Rows are points. Each copy is the shape, with its points in the same order, turned, moved and blurred by noise. Some copies are also mirrored. Which?

Shape:
[[0.0,-1.6],
[-5.1,6.2],
[4.7,-1.4],
[-6.5,-4.5],
[-2.9,-2.1]]
Copy 1:
[[-1.1,0.6],
[0.3,-8.1],
[3.1,4.0],
[-7.4,0.7],
[-3.8,0.7]]
Copy 1 is: mirrored
Copy 2:
[[1.1,1.0],
[1.9,-8.8],
[-4.2,2.8],
[7.9,0.3],
[3.7,0.0]]
Copy 2 is: only turned
Copy 3:
[[-0.9,-2.0],
[7.0,2.5],
[-5.1,0.8],
[3.4,-7.5],
[1.2,-3.3]]
Copy 3 is: mirrored
Copy 4:
[[1.5,-2.2],
[1.4,7.1],
[5.6,-4.4],
[-5.2,-1.1],
[-1.0,-1.0]]
Copy 4 is: only turned

Shape:
[[-0.8,0.1,-0.2,-2.5],
[3.6,2.7,4.1,2.3],
[1.3,0.3,-3.4,-10.8],
[0.6,0.3,7.4,-7.3],
[1.3,0.9,0.4,-5.2],
[-0.5,-3.1,-3.5,6.9],
[3.3,2.1,-2.0,2.8],
[-5.2,3.3,-4.2,3.3],
[1.4,1.7,5.9,-3.8]]
Copy 1:
[[0.4,-1.0,-0.8,2.7],
[5.0,4.0,-4.8,1.0],
[-5.6,-0.2,1.3,9.2],
[5.3,-0.5,-1.6,10.3],
[-0.4,0.4,-1.1,5.8],
[1.4,0.6,1.5,-7.3],
[0.2,4.1,-2.9,-1.5],
[-1.9,-4.2,-4.6,-4.1],
[5.0,0.5,-3.3,6.7]]
Copy 1 is: only turned
Copy 2:
[[-2.1,1.2,1.9,-1.1],
[-0.5,-7.3,2.5,-3.1],
[-10.5,4.4,3.9,-1.3],
[-6.2,-2.6,1.9,-8.9],
[-4.8,-0.6,2.1,-2.1],
[6.7,0.2,0.8,3.7],
[1.1,-4.1,3.2,3.9],
[1.1,0.4,-5.4,4.9],
[-4.2,-3.3,1.2,-6.4]]
Copy 2 is: only turned
Copy 3:
[[3.2,1.5,-1.7,-1.0],
[-2.0,3.5,3.3,-4.7],
[8.2,-0.6,-7.0,-5.3],
[8.3,5.4,2.4,-5.9],
[4.4,1.4,-2.2,-4.3],
[-3.9,-3.3,1.3,4.1],
[-3.7,-0.2,-0.9,-2.6],
[-2.8,3.3,-4.3,4.5],
[4.4,5.1,2.3,-5.6]]
Copy 3 is: mirrored
Copy 4:
[[-0.7,-2.5,3.5,0.8],
[3.5,0.0,-1.6,5.1],
[-5.9,-9.7,3.7,-0.2],
[5.4,-9.2,2.9,2.1],
[-1.0,-5.6,2.2,1.4],
[-0.8,7.8,1.1,-2.2],
[-2.4,2.5,-1.2,3.2],
[-2.9,5.0,7.1,3.2],
[4.3,-5.6,1.4,3.3]]
Copy 4 is: mirrored
